Rows are points. The points of each table are mixes of a few directions, plus a little noise. Count the directions of each table, and those that both share. Where both have some left over, give the other angles between the two spaces (their principal angles), to ten degrees, smallest first.

First (5 x 2):
[[ 32  -3]
 [  6  -1]
 [-95  11]
 [ 12  -1]
 [ 45  -5]]
Second, 7 rows:
[[ 44  -5]
 [ 51  -6]
 [-70   9]
 [ 47  -6]
 [-74   9]
 [  6  -1]
 [ -5   1]]
Directions: first 1, second 1, shared 1

First (9 x 6):
[[  1 -27   0  -2   7  -3]
 [ -3  95  -1   6 -24  13]
 [  2 -43   0  -3  11  -6]
 [  2 -55   0  -4  14  -7]
 [  0  -8   0   0   2  -1]
 [ -1  11   0   1  -3   2]
 [ -2  39   0   2 -10   5]
 [  3 -47   0  -3  12  -6]
 [ -1  33   0   2  -8   4]]
Second:
[[-12 -23   1  34 -13  18]
 [-13  12   4 -20   8 -18]
 [ 13  42 -24 -23   9 -19]
 [ 29   3 -13 -27  16 -12]
 [-34 -33   8  36 -14  10]
 [ 17  -3  23   0  -7  20]]
Directions: first 1, second 4, shared 1

First (10 x 11):
[[ 48  -6  18  39 -39  60  84 -11  61  36  36]
 [-37   3 -14 -30  29 -45 -64   7 -45 -28 -28]
 [ -5   1  -2  -4   4  -6  -8   1  -6  -4  -3]
 [-46   5 -17 -37  38 -58 -81  10 -59 -36 -35]
 [ 32  -3  13  26 -26  41  57  -7  41  25  25]
 [-54   5 -19 -44  43 -69 -95  11 -68 -42 -41]
 [-39   4 -14 -32  32 -49 -68   9 -48 -29 -29]
 [ 52  -5  19  42 -42  67  91 -11  66  40  39]
 [ 44  -4  16  35 -36  55  79 -10  56  34  33]
 [  4   0   2   4  -4   6   8   0   5   4   4]]
Second (10 x 11):
[[ 14  46  -6  29  27 -45 -34 -23 -28  -4 -60]
 [ 16   9 -55 -37 -37 -44 -17 -46 -36  -7 -16]
 [  3 -19  23  14  46  21 -50 -14   4  26  28]
 [-21  -8  51  29 -14  36  84  65  53  -2  11]
 [ -7   4 -31 -48  33   3 -64   2 -39 -34  -4]
 [ 37  17 -92  -3 -25  42 -49 -71 -57 -37   9]
 [ 18  -3  48 -30   0  27  80  59  71  20  14]
 [ 19  11  21  46  36 -79 -68 -72 -17  66 -30]
 [-37 -16   8  17 -50  29  71  43  18 -28  17]
 [-44 -39  36 -16 -18  11  45  55  32  -1  32]]
Directions: first 1, second 6, shared 1

First:
[[-23 -10 -16  19   0   1 -19 -10   5  29   6  -4  36   3   9 -15   3   8]
 [ 43 -24 -24  -7  32  15 -29  -6  30 -17 -31  -6  -3 -25  13 -34  13  23]
 [-13  10  -4   4 -14 -10  12   7  -4   3   8  15   0  11  -3  11  -2  -9]
 [-10  12  49 -14  -4   6  23   0 -37  -6  20 -21 -16   8 -13  24 -13 -12]
 [ 37 -16  23 -16  25  15 -14  -9   9 -12 -23 -41 -20 -30   2  -7   4  12]
 [ 11   1 -45   4  -2  -9  -3  10  24 -13 -10  42   1   6   5 -14   8   3]
 [-13  15  28 -11  -8   2  25   5 -31 -11  21   6 -12  17 -12  19 -12 -13]
 [ 19  -8 -28  -7  18  12  -9   3   6 -25  -5  29   3   5   5 -26   4  12]
 [-25  13  14   8 -22 -13  14   2 -10  18  12  -5   2   8  -6  23  -5 -14]
 [-26   6   4  17 -22 -18   1  -2   6  34   2 -15  11  -2   0  18   0 -10]]
Second (11 x 18):
[[ 11  10   9 -21   4  -2   4 -19 -20 -17 -20 -11  19 -16  26   4 -21  16]
 [ -3  -5  20   6   0   8  -6   9   1  12  12 -17   2   6  -2   8  -4   3]
 [ -7  -5  -1  10  22  18 -11 -15 -11  -4   8   4   7  -2  -9 -21   7   0]
 [  1 -26  14 -46 -23  -3   8   9 -20  20  10 -37  17  23  21   1 -12  22]
 [  1  32  16  13  -8  -9  12  10   3 -14  -3  13  -9  -5   1  34 -18 -10]
 [ 14   7   3  27 -10 -15 -11  21  46  13 -16 -10 -22 -17  -5  27   6  -9]
 [ 14  -8 -95   7  -5 -31   4 -12  47 -12 -39  58 -31 -20 -16 -42  52 -22]
 [-12  -9  -9  -3  11  12   0  -9 -18  -3  15  12   6  12  -9 -24   8  -1]
 [-11  -5   0   5   9  12  -3  -3 -11   1  16   7   2  11 -11 -13   6  -3]
 [ -2  11  14  -7  -1   2   8  -2 -17  -8   3   0   7   2   7  11 -16   3]
 [ -5  -1  28   8   0   9  -6  12  -1  12  15 -19   1   7  -3  15  -8   2]]
Directions: first 4, second 5, shared 2; angles 40, 70
